Rows are points. To make a cloud, some directions were put in groups of two or more. Within a group, all points are equally far from the middle, so they leave a hole (a ring in 2 directions, a hollow ball in 3). The other directions are filled evenly. Then the cloud was stretched, turned, moved and blurred a little. Count the holes, and give their numbers of directions, smallest first.
In the rows, zero is written as 128.

Cloud, 15 rows:
[[ 95 174]
 [ 88 158]
 [ 63 149]
 [ 81 164]
 [118 178]
 [148 104]
 [135 138]
 [104  87]
 [160 163]
 [125 174]
 [ 72 134]
 [111  95]
 [ 97 143]
 [ 96  87]
 [162 147]]
Holes: 0

Cloud (22 x 3):
[[ 77 127  94]
 [178 157 125]
 [121  78 106]
 [143  79 146]
 [140  77 113]
 [147 107 177]
 [ 99 155 179]
 [ 79  97 148]
 [165  93 144]
 [175 139  99]
 [106  76 133]
 [134  85  95]
 [ 91 183 135]
 [147 188 124]
 [170  98 142]
 [173 109 104]
 [ 74 144 162]
 [104  76 130]
 [ 86 175 151]
 [103  77 124]
 [155  91 158]
 [116  77 149]]
Holes: 1 (3)

Cloud:
[[ 86 112 166]
 [115 183 131]
 [133  99 123]
 [154 113 111]
 [108  83  80]
 [ 68 128  75]
 [148 111 133]
 [ 93 178 142]
 [ 90 183 178]
 [161 137 171]
 [160 165 128]
 [109 165  67]
 [119  89  99]
 [110 181 128]
 [140 171  93]
 [ 84 162 103]
 [117 184 135]
 [132 186 143]
 [ 81 167 142]
 [151 174 126]]
Holes: 1 (2)

Cloud:
[[150 149 170  97]
 [117 156 145 162]
 [ 61 151  92  88]
 [ 91 162 129 141]
 [104  86 102 106]
 [157 179 135 189]
 [ 76 101 119 128]
 [ 98 169 188  93]
 [ 82 166  88 139]
 [ 81 108 171 133]
 [129 149 166 112]
 [139 122  94 116]
 [145 188  83 147]
 [148 132 123  98]
 [ 67 134 107 101]
 [132 148 140 144]
 [138 175 206  75]
 [159 154 177 130]
 [ 33 143 149 141]
 [126 156  85 139]
 [122 120  85 110]
 [171  88  99 147]
 [ 44  79 125 110]
 [193 180 143 117]
 [192 180 129 135]
 [119 112 158  77]
 [152 162 122  93]
 [113 124 112 116]
 [161 134 133 116]
 [ 68 107 150 128]]
Holes: 0

Cloud (53 x 6):
[[108 129 129 156 150 124]
 [135 133  96 164 141 112]
 [182 146 151 113  93  67]
 [127 147 170 107  91 122]
 [153 129 106 117 187  82]
 [177 166 107  88 115 133]
 [182 137 104 170 115 125]
 [ 97 135 148 142 107  70]
 [141 118 146  70 156 107]
 [126 164  92  79  82 135]
 [113 138 162 135 182 144]
 [ 96  94 123 151 144  97]
 [ 84 156  74 180 114 129]
 [ 94  76 167 152 152  89]
 [130  89 137 112 163 122]
 [157 122  80 139 119 173]
 [130 112  76  94 153 172]
 [123 163 113 113 148 186]
 [115 149 136 127 133 105]
 [157 125  89  97 153  99]
 [205 137 155 151  64 146]
 [151 119 149  73 176 114]
 [149 116 101  90 142  73]
 [ 88 137 107  85 126  98]
 [136  76  92 159 114  64]
 [183 174  87 104 140 121]
 [170 112 162 130 106  37]
 [180  80  81 106 173 161]
 [171  89 148 153 203 107]
 [186 175  75  91 163 114]
 [ 91  90 125 120 177 153]
 [199 154  76 110 167 121]
 [164  99 112 154 154 128]
 [116 164 131  85 192  83]
 [163 197  64 135 181 100]
 [156  85 159 133 147 117]
 [139 130 141 161  66 158]
 [160 104 122  98 160 171]
 [168  51 122 145  92 116]
 [201 125 144 145 118 138]
 [193 175  64 113 144 122]
 [162  90  91 141  73 132]
 [170 181 105 122 131 144]
 [117 181  82  82 136  91]
 [138 176 132  96 107 106]
 [109  95 105 123  94 119]
 [122 104  88 144 144  61]
 [114 166 147 160 123  82]
 [167  88 103 116 207  80]
 [156 167  80  95  97  81]
 [172 172 107 126 114 130]
 [110 106  65 100 115 139]
 [181 117 142 101 165  75]]
Holes: 0

Cloud:
[[ 73 135 141 107 149 188]
 [ 90 128 106 136 111  94]
 [111  83 186 136 119 107]
 [108 109  83 147 160 158]
 [111 164 140 112 180 143]
 [ 53  70 142 162 141 155]
 [ 81 106 105 147  94 140]
 [153 106 102 108  95 132]
 [154 108 123 136 181 103]
 [ 91 102  92 156 137 168]
 [ 81 116  76 109 166 133]
 [115  88 176 113 190 151]
 [137  93 182 128 133 164]
 [131  98  92 131 116 164]
 [ 70 126 146 156 154 182]
 [ 93 115 148  47 169  99]
 [ 74  71 182 141 149 160]
 [103  85 179  98 179 162]
 [129 124  73 110 169 130]
 [ 63  90 114  81 117 163]
 [139  97 169  83 144 176]
 [106  78 129  92 114  80]
 [ 91  72 128  86  99 107]
 [102 133  97 125 110  96]
 [142  89 136 146 188 138]
 [155 109 144 132 165  86]
 [114 110 182  97 184 100]
 [137  93 178 133 138 168]
 [115 155 115  69  99 124]
 [139 105 165 117 188 159]
 [ 88 128 110 141 109  96]
 [ 65 135 178 124 113 119]
 [148 106 157  75 128 176]
 [ 63 123 163 154 112 164]
 [ 91 141 109  72 100 111]
 [ 85  55 155 147 120 134]
 [ 89 125 117 167 174 156]
 [ 77  98 140 134 153  75]
 [ 66  97  93  83 166 139]
 [ 78 107  80 136 164 144]
 [ 83  54 154 151 160 149]
 [107 110 190 108 158  87]
 [ 92  90 111  78 158  79]
 [146  86 135  62 131 168]
 [159 115  85  80 173 120]
 [103 173 156 105 130 117]
 [ 62  84  93  96 154 151]]
Holes: 3 (2, 2, 2)

Cloud:
[[129 132 169 140 132 132  76 188]
 [174  97 110 160  99 111 133 164]
 [151 166  81 140 105 161  94  64]
 [ 51 156 122 132 126 103 144 106]
 [ 95 115 182 103 170 147 186 124]
 [133 128 130 123 161 192 131 180]
 [ 96  78 159  58  89 151 158 106]
 [146 188 129  98 124  71 107 110]
 [111 136 106 166  73 112 134 159]
 [ 80 103 162 131 111  82  90 135]
 [ 98 102 174 124 144 180 180 131]
 [103  87  90 101 144 151  76 152]
 [161 140  79  95 108 153 100 169]
 [181 178 135 165 177 127 103 125]
 [ 76 107  87 111 160 103 122  96]
 [161 156 157  74  74 145 135 129]
 [120 105 147  95 138  46 126 126]
 [160 137 150  67 160  82 144 120]
 [107 126 136  59 174 104 113  92]
 [152  83 152 171 101 139 124  68]
 [141 163  82 101  77 132  78 101]
 [179 171 133 118 163 138 116  69]
 [149  99  67 136 152 123 158 107]
 [100 123 110 139 166 136  51 119]
 [145 176 115 151 124 156  48 106]
 [133 153 150  83  87  94 164  62]
 [127 137 182  94 151 101 111  50]
 [123  96 108 145 200 128 141 100]
 [132 173  94 140  82 150  85  69]
 [ 63  97 126  97  84 171 163 100]
 [ 90  97 154 138 126 141 179  53]
 [167 136 166 128  91 152 132 176]
 [103 102 132  88 171  83 178 125]
 [122 154 181 168  95 145 162 136]
 [135 168 141 130 117  66 153 160]
 [169 156 198 134 103 102 144 102]
 [132 140  82 133 102 115  94 182]
 [162 100  65 134  85 165 145 120]
 [129 173 119 193 173 127 131 141]
 [131 151  69 138 101 160 168  96]
 [117  98 181 104 170 111 118 174]
 [110  85 144 103 142 202 163  88]
 [159  98 139 166 135 103  72  85]
 [133 156 133 215 132 123 110 143]
 [ 99 123  87 138 159 145  60 143]
 [ 74 170 108 164 134 131 104  87]
 [121  86 144  48 118 174 153  88]
 [192 116 183 115 142 126 153 134]
 [125 132 162 164 188 172 109 145]
 [181  88 161 165 159 122 142 129]
 [130 100 141 115 144 186  72 165]
 [109 138 104 149 169 140  55 149]
 [200 151 175 122 150 137 118 115]
 [164 175  89 143 175 141 132 114]
 [184 119 156 119  71 140 114 146]
 [164 115 136 194 144  83 134 112]
 [ 68 108  88 151 149 141 129  92]
 [ 90 175 138 155 143 157 171  98]
 [ 99 143 214 101 164 116 124 116]
 [119 168 179 161 120 157  75 102]
 [112 135 128 158  97 118  60 166]
 [152  92 129  93 133  73 148 156]
 [167 145 125 123 166  69  87 105]
 [173 126 134 128 110 164 183 154]
 [102 101 119 170 113 192  77 110]
 [ 95 126 149  49 142 156 113  78]
 [ 95 172  88 162  94 140 130  87]
 [160  95 105 156  88 109  78  93]
 [105 104 122 167  96 196  82 117]
 [127 102 184 136 151 145  64 131]
 [136 184 131 168 105 103 108  67]
 [100 157 141 131  69 132 179 127]
 [186 126 121  74 146 142  90 101]
 [156 104 102 175 100 122  95  71]
 [117 172 165  77 119 185 134 117]
 [120 156 179 126  68 175 139 114]
 [ 87 106 133 137 109 186 177 143]
 [ 67 126  92 106 167 122 125 101]]
Holes: 2 (2, 6)

Cloud:
[[ 98 174  96  75 114 148 141  67]
 [ 80 137  93 164  97 164 182 123]
 [ 92 125 200 138 169 121 130 100]
 [150 177 111 156 122 139 176 111]
 [ 98  75 105 165  65 118 108 128]
 [120 129  99  71 124  79 173 145]
 [127 141 153  61 118  77 148 121]
 [ 47 117 119 116 149 160 181 127]
 [108 167 167 174 123 153 126  89]
 [102 135  96 163  96 130  69 118]
 [167 155 114 156 102  98 125 154]
 [ 53  74 124 138 120  97 148 142]
 [120 104 139 143  40 112  92 113]
 [146 140 139 101 130 109 204  93]
 [100 117  78 169  67 120 105 141]
 [139 141 116  69  83  88 176 105]
 [120 120 114  88 172 181 186 175]
 [122 132 140 134  74 102  58  96]
 [143 164  92 129  82 112  96 176]
 [144 136 144 132 152  83 176 139]
 [157 105 130  55 110 107 164 108]
 [ 97 118  84 163 163 132 100 131]
 [167 133 122  68 144 169 145  69]
 [106 154 142  94  91 125  66  77]
 [163 112 142  93 128  71 101 159]
 [ 87 109 171 151 122  80 110 189]
 [119  64  85 104  79 142 166 107]
 [ 79  66  97  84 138 114 153 148]
 [158 176 152  75 111 160 128 106]
 [126 107 164 119  80  74 116 148]
 [104 146 181  85 145 113  77 163]
 [ 79 159 148 131 145 153  87 100]
 [ 70 131 189  95 127 103 173 163]
 [ 67 120 101 133 166 116 139  93]
 [ 76  60 122  96 105 153 145 186]
 [103 117 106 113 180 167 192 140]
 [ 84 121 153 131 153 170  66 151]
 [104 106  61 111 111  80 101 110]
 [119 152 174  76 118 132  82 143]
 [165 107 151  94  94  83  93 147]
 [126 120  71  74  98 139 157 183]
 [171  84 110  77 104 161  93 122]
 [129  63  99 138 152  94 134 127]
 [ 75  91 121 190 110 128 137 165]
 [114 152 142 135 108  80 186 136]
 [ 87 132 178  79 102 155 119 169]
 [163 107  91  96 111 186 135 151]
 [117 121 165 109  81  92 154 184]
 [168  66 101 156 121 114  96 101]
 [123 180 124  76 157 120 153  80]
 [ 56  79 155 106 134  99 122 130]
 [101  72 121 167 150 122 132  82]
 [173 103 132 134 112 172 173 128]
 [156 123  64 165 122 140 130 153]
 [162  72 139 174 122 125 125  82]
 [ 92 142 162 148  81 161 153 203]
 [180 121 138 146 168 121 105 141]
 [121  84  84 131 107 134  56  94]
 [ 98 164 106  66 167 141 166 148]
 [ 99  73 165  68 128 151 128 126]
 [ 61  95 121 115  82 155 170 126]
 [119 196 148  91 156 159 155 139]
 [ 85 106  90 182 120 150 170 133]
 [137 116 134  64 167 150 176 125]
 [ 56 110 173  86 111 144 149 145]
 [102  86 160 151 165 136 124  63]
 [159 131 133 130 173 135 177  91]
 [143 113 157 169  79 134  78 112]
 [115 130 197 170 168 171 122 161]
 [158 135  71 135 135 102  96 159]
 [ 91 166 147 157 119 177 119  81]
 [ 90 165 174 144 157 107 126 104]
 [119 119 178 121 121  68 154 129]
 [134 132 177 109 131  82  82  81]
 [ 84 133  79 111  90 132 184 196]
 [ 70 156 146 103 141 103 106  88]]
Holes: 2 (3, 4)

Cloud:
[[124 119 111 128 129  59  88  68 104]
 [105 122 126  77 174  99  85 135  84]
 [115 160  42 117 125 151 114 136 113]
 [127 125 100 173 109  98 112  66  83]
 [ 47 134 106 112 153 130 156 101 112]
 [130 117 113  64 174 156 155  95 157]
 [ 99 140  98  91 179 149  69 111  80]
 [143 100 116 121  99 158 106  89 176]
 [129 163 135 104 107  96  75  84 108]
 [182 110 129 122 134 174 103 141  85]
 [185  72 123 102 134 150 164  69  90]
 [179 102 171  83 136 128 159  74  83]
 [165 175 143 174 142 146 175 142 139]
 [109  56 101  62  83 135 145  98 114]
 [105  99  68  95 183 140  91 116  88]
 [130 101 201 116 133 115 161 104 172]
 [159 137 142  86 152 106 174 151 172]
 [135 119  83 193 105  93 149 125 180]
 [169 118  75 179 123 103 145 120 140]
 [ 97  98 121 149  92  92 140  97 182]
 [120 101 138  78 133 146 102  78 150]
 [184 101  88 149 136  75 149 159 111]
 [100  86  82 112 122 198 166 141  80]
 [118  93  61 159 133 136 151  89 153]
 [126 125 121 144 181 187 187  92 128]
 [128 156  66  80 115 169 156 101 152]
 [162 144  58 180 114 133 110 102  99]
 [143 192 136 135 185 135 143 115 116]
 [105 147 133 142 165 174 106  98  96]
 [153 158 148  96 153 163 171  90  72]
 [ 79 126 141 156 162  77 193 134 133]
 [156 138 135 132  83 129 201  89  96]
 [106 148  94 138  77 139 148 150  77]
 [134 197 149 140 146 121 120 128  99]
 [148 177 106  91  96 137 168  60 152]
 [138 119  89  88 194 145 167 110 127]
 [122 104 103 171  84  98 177 103 196]
 [ 84 197 123 126 121 129 145  91 142]
 [165 128  98  50 140 134 155 159  95]
 [134 119  63 126 162 156 142 169 126]
 [100 136 103 127 146  51 110 178  88]
 [ 84 180  86 113 107 131 153 103 162]
 [136 182 121 170 123 149 209 126 152]
 [143 147  85 145  88 159 183  77  96]
 [103 112  44 101 123 134 140 188 107]
 [105 126 179  97 163 104 169 115 185]
 [150 124  83  99 197 136 103  98 151]
 [128 131 138 159  75  90 110 107 153]
 [132 116  40  90 158 172 116 134  67]
 [117  87 125  90 189 120 179 172  95]
 [ 97 137  97 101 123 156  76 126  40]
 [105 125  91 157  77 144 146 124  88]
 [172 141 184 129 157  88  79 102 151]
 [120 120  49 122 144 124 139 120 166]
 [141  91 113 170 156 166 131  89 142]
 [146 127 109  72 127 174 173 171 118]
 [193 118 123  79 140 117 103 168 142]
 [180  92 146  92 108 143 187 109 140]
 [130 105 166  93 162 127 132  50 168]
 [103  96 166 108 101  82 142 100 125]
 [118  88  86 163 115 175 165  96 142]
 [ 81  68 122 117 151  84 129 150 108]
 [162 142  81 140 166  58 128 138  63]
 [147 151 103 144 185 132 196  79 102]
 [134 146 157 113 104  93  69 119  99]
 [124 183 107 115 154  95 125 136  65]
 [ 92 101  77 179 111 123 156 107 149]
 [105 197 114 146 129 132  76 103 103]
 [143 172 155  97 174 114 100 135 109]
 [124 170 138 196 126 121 197  81 135]
 [142  89 118  35 148 149 121 140  99]
 [140 147 124 101 193 150 135 127  64]
 [118 122 145 150 176 107 206 157 104]
 [139 175 150  96 179 137 129 106 105]
 [132 104  80  83  91  92 160 159 151]
 [ 96 182 134 148 165 154  99  80 106]
 [132 161  64 104 136  85 132 123 117]
 [ 87  89  84 170  96 125 180 114 140]
 [123 168  78  83 108 119 150  65 153]
 [170 127 139 129 105 157 200 152 107]
 [182 121  84 180 111 139 133 165 120]
 [ 61 104  88  99 130 105 134 157 130]
 [131  85 163  80 125 183 166  84  79]
 [197  86  96 138 100 104 113 163 130]
 [119  91 122 114 100 171 100 108  72]
 [ 66 132 108 111 140 121 110 173 121]
 [150 151 150 164 164 175 155 147 149]]
Holes: 2 (3, 3)

Cloud, 104 rows:
[[132  94 159 136 165  65 155 119 123]
 [102  77 102  97 213 112 122 128 185]
 [165 151 130 101 175  93 149 105 155]
 [125 114 114 209 117  85 163 153  92]
 [150  96 101  81 125 107 175 135 132]
 [111  91 102 120 109  88 185 117 188]
 [124 156 124 109 109  66 109 109 164]
 [108 155 125 126 102 128 137  84 192]
 [108 190 101 145 168 114 164  94 154]
 [ 88 180  73 129 152 109 162 112 160]
 [145 116 122 104 158 157 193 168  99]
 [109 180 140 168 130  94 169 111 169]
 [ 71  79 118 173 242 112 135 113 107]
 [142 113  87 159 208 109 141 105  89]
 [118 155 183 172 123 111 108  98 173]
 [ 46 124 175  96 105 103 177 124 140]
 [130  99 105 125 105 125 169 130 154]
 [169 151 150 152 171  71 174 154 148]
 [206 126  88 168 172 101 105 150 136]
 [122 171 147 163  86 125 171 113 160]
 [110 142 127 152 212  99 144 147  82]
 [103  73 110 138 136  78 134 144 108]
 [104  85 133 124 214 136 137 156 144]
 [102 116 188 123 167  51 138  87 108]
 [117 147 168 121 158  66 139 109 126]
 [118 146 155 168 120 153 137 206 118]
 [114 143  98 137 105 171 145 137 100]
 [ 98  58 180 122 153  87 146 113 105]
 [ 62 112  90 154 136  57 135 105 181]
 [130 170 159 145  91 144 142  79  89]
 [118 144 146 170 140 100  85 122 118]
 [102 135 155 103 108  86 109 136 146]
 [ 95 173  91 118 138 169 163 122  86]
 [123 151 165 109 182 163 109  89 151]
 [132 162 127 163 213 118 148 124 138]
 [135 103 152 121 149  89 192 208  78]
 [121 149 119 137 229 102  97 149  89]
 [ 99  71 139 101 144 117 184 140 150]
 [153 171 165 165 156  68 148 150  92]
 [168 106 132 165 144 132 158 138 153]
 [138  86 134 107  95 115 121 143 153]
 [135 145  86 170  95  55 175 101 160]
 [ 93 140  66 126 103  81 169 171 118]
 [ 98  71 127 127 146  93 164 104  94]
 [142 137 178 104 153 102 131 154  96]
 [102 111 129 157 175  49 208 139 152]
 [104 146 152 110 172  73 139 120 185]
 [176 150  93 149 203 108 161 103 163]
 [108 121 146 132 132  66 241 168  98]
 [126  78 130 152 209 117 123 168 215]
 [125 162 122 111 158 106 174 175 132]
 [ 96  63 125 146 204  63  98  96  92]
 [141 110 152 100 169  47 150 154 176]
 [119  84 130  96 166 138 137  68 123]
 [136 142  96 181 214 118 186 116 122]
 [159 151 126 107 199 103 127 146 169]
 [ 83 126  69 184 168 140 137  87 207]
 [129 139  75 135 156  72  71  98 165]
 [145  84 217 104 159 140 119 153 131]
 [134 134 112 167 106  69 130 150 119]
 [106 152 153 102 146  90 137 105 122]
 [101 189  85 128 156  95 162  84 144]
 [116 140 108  87 113  82  95 122 146]
 [107  69 172 168 155  95 165 131 127]
 [114 109 109 188 130 126 141 151 110]
 [142  82 153 149 153 134 155 158 196]
 [116 157 157 116 123 125 147 160 135]
 [ 82 149 143 130 117 131 167 157 138]
 [151 170 183 142 141  82 145 118 159]
 [140 163 155  98 124  72 158 147 135]
 [102  90 112 176 199 151 156  96  96]
 [132 147 101 158 226  90 147  98  97]
 [ 89  48 136 108 131 123 152 166 126]
 [104 175  97 153 138 127 143  99  76]
 [ 86 101 203 141 158  91 173 122 112]
 [118  81 149 173 123 123 152 134 147]
 [105  75 107 164 203 128 135 157 147]
 [143 159 169 149 147  78 109 168  93]
 [125 117 145 156 195  78 162 145 116]
 [129  85  98 106 133 121 150 153 185]
 [159 111 117 135 137 130 188 133 192]
 [ 72 131 116 151 137 181 124  90 155]
 [119 104  80 100 160 135 181  84 185]
 [164  88 122 127 154  71 120 153 137]
 [145 131 139 102 191 127 123 138  70]
 [ 87 142 174 149 152  85 114 110 105]
 [143 166 129 122 104 112 136 180 180]
 [104 176 102 172 185 125 107 103  91]
 [135 100  92 175 183 118 151 142 107]
 [ 91  94 144 212 141 121 130  90 132]
 [ 71 120 145  72 163 131 158 151 151]
 [129 161 154 171 170 109  89 160 149]
 [ 87 106 167  72 175 123 121 145 114]
 [133 144 130 123 207  74 110 167 108]
 [105  76 115 121 137 139 125 108 133]
 [133  89 163 135 178  93 151 202 100]
 [160  97 108  97 183 165 109 111 199]
 [102 108 186 123 170  72 156 162 168]
 [ 85  97 118 144 125  70 113 127 181]
 [159 186 140 138 149  92 128 132 126]
 [165 114  69 104 140  85 119 100 147]
 [ 94 131 159  95 155 108 177  80 152]
 [116  74 106 123 176 176 144 161 104]
 [ 78 114 143  89 193 143 137 129 110]]
Holes: 1 (2)

Cloud:
[[106 160 113 108 109 101 150  70 178]
 [138  88 110 179 118 163 102 102 122]
 [105 147 134  59 116 145 121  74 165]
 [106 119  54 102 133 139  86 160 136]
 [129 137 109 151 128 103 135  89 193]
 [165 122  83 123 197 109 121 161 119]
 [ 72 127 138 118 142 116 110  94 157]
 [121 119  82  96 107 107 120 105  62]
 [124 101 105 104 171 121  99 106 171]
 [132 174 129 110 136 156 119 110  80]
 [138 135 106 154  77 141 163 158 155]
 [100 132 176 135 134 145  89  65 142]
 [116 129 116 119  84 178  85 160 114]
 [100 147  64 159 144  90 145 154 158]
 [ 92 105 190  74  96 118 175  87 132]
 [173 117  91 117 133 155 107 188 102]
 [188  93  97  90 126 157  96 126 148]
 [134 117 198 119 126 189  85  66 142]
 [134  99 157  30  68 144 142 103  82]
 [ 94 161 172 161 100 118 127  76 136]
 [ 95 129 151  64  89 104 180 143  83]
 [108  98 103  38  80 123 125 143  99]
 [175  64 135  95  87 138 156  94  92]
 [169  99 146  86  84 159 116  74 150]
 [117 164 170 132  82 175 134  95  87]
 [ 76 161 124  94 121 113 124 103  94]
 [115  85 155  32 117 103 150  86  81]
 [ 96 136 119  62 121 122 121 145 152]
 [181 114  83  93  96 111 116 127 151]
 [157 151 173 112 121 164 150  85 177]
 [190 126 142 136 137 123 116 162  94]
 [ 93  85 101  84 123 115 141 159  72]
 [153 111  94 142 142 202  77  82 148]
 [155 126 111  69 108 166 119 118  57]
 [ 98 117 160  54 116  84 159 125 102]
 [117 112 188  49  73 145 167  99  65]
 [129 103 213  57 110 148 166  68  58]
 [147  72 143 100  85  68 128 148  96]
 [206 119 148  67 105 140 123  88  96]
 [128 142 132  73 114 153 151 159 121]
 [ 78 133 173 109 123 170 151  40 141]
 [121 173 166 111 104 155  89 103 151]
 [ 59 151  87 131 129 137 130 111 119]
 [129 130 168 114 128 125  83 153 104]
 [133 146 192 107  74 162 175  88 102]
 [183 126 154  69  86 126 114  98 105]
 [150 151 119 135 104 151 125 173 152]
 [120 111 105 166  99 123  88  73 135]
 [153  83 145  81 132 115  94  93  64]
 [103  84 189  89 108 109 122 109  85]
 [111  94 138 106 139 108 138 182  81]
 [155 125  59 147 158 164  66 151 132]
 [126  97 106 159 170 158 112 135  85]
 [121 106  61 149 117 154 113 131 179]
 [141 130  75 124  96 139 153 175 149]
 [112 178 150 135 123 152 104  45 134]
 [105  98 138 114 178 140 138 136  87]
 [168 142 157 121  91 182 174  89 108]
 [166 141 117 138  95 179 104  87  85]
 [201 139 100 124  99 154 128 122 123]
 [106 141 117 152 177 161 113 127 101]
 [181 107 164 103 118 140 128 154 136]
 [143 139  94 194 115 183  98 128 121]
 [168 100 140 168  86 118 138 134 123]
 [ 85  73  98  98 112  99 121 119 103]
 [137 120 122  62 137 145  90  82  72]
 [160  82  61 116 139  88 151 136 103]
 [153  80 136  57 109 164 129 137  52]
 [149 122 134 107 143 121 155 105 184]
 [170 110 167 163 111 125 147 110 125]
 [119 103 103 146  82 122  98 106  74]
 [141  87 188  51  78 174 134  84 102]
 [205 119 120  97 119 139  88 112 128]
 [132 117 169  84 112  73 157 119  90]
 [125 165  58 134  89 164 134  94 157]
 [128 155  60 148 128 130 113  67 133]
 [176 138  65 102 126 141  94 105  99]
 [ 90 132 154 125 111 180  88  51 134]
 [106 126  64 144 142 139 150  99 113]
 [120 119 121  50 116 128  93 131 139]
 [146 124  49 123 119  85 123 187 160]
 [ 93 131 151  78  99 115 190  63 124]
 [132 121  63 123 112 156 163 132 149]
 [ 94 132 137 120 131 119  96  58 157]
 [113  77  82  95 130 113 122 153  67]
 [158 102 154  68  75  89 146 101  70]
 [112 149 153 148 145 149 155  80 183]
 [125 126 181  44 115 135 150 119  63]
 [163 107 105 110 122 137 104 199 111]
 [110  60 143  95  98 107 122 115  77]
 [118  69 170  79  86 109 149  77 105]
 [131  70 106  58 101 116 127 170 107]
 [145 115 160  63 134 169 181 134 109]
 [109 146 135  54 115 112 178  98 132]
 [146  90  68  88 138  96 121  98 102]
 [166 102  96  90 108  73 142 119  74]
 [145 108 119  63 111  88 143  88  68]
 [151 103 144 117  76 128 174  59 117]
 [168 150 100 179 128 201 118  96 142]
 [131  84 207  74 128 157 163 128  93]]
Holes: 2 (4, 4)
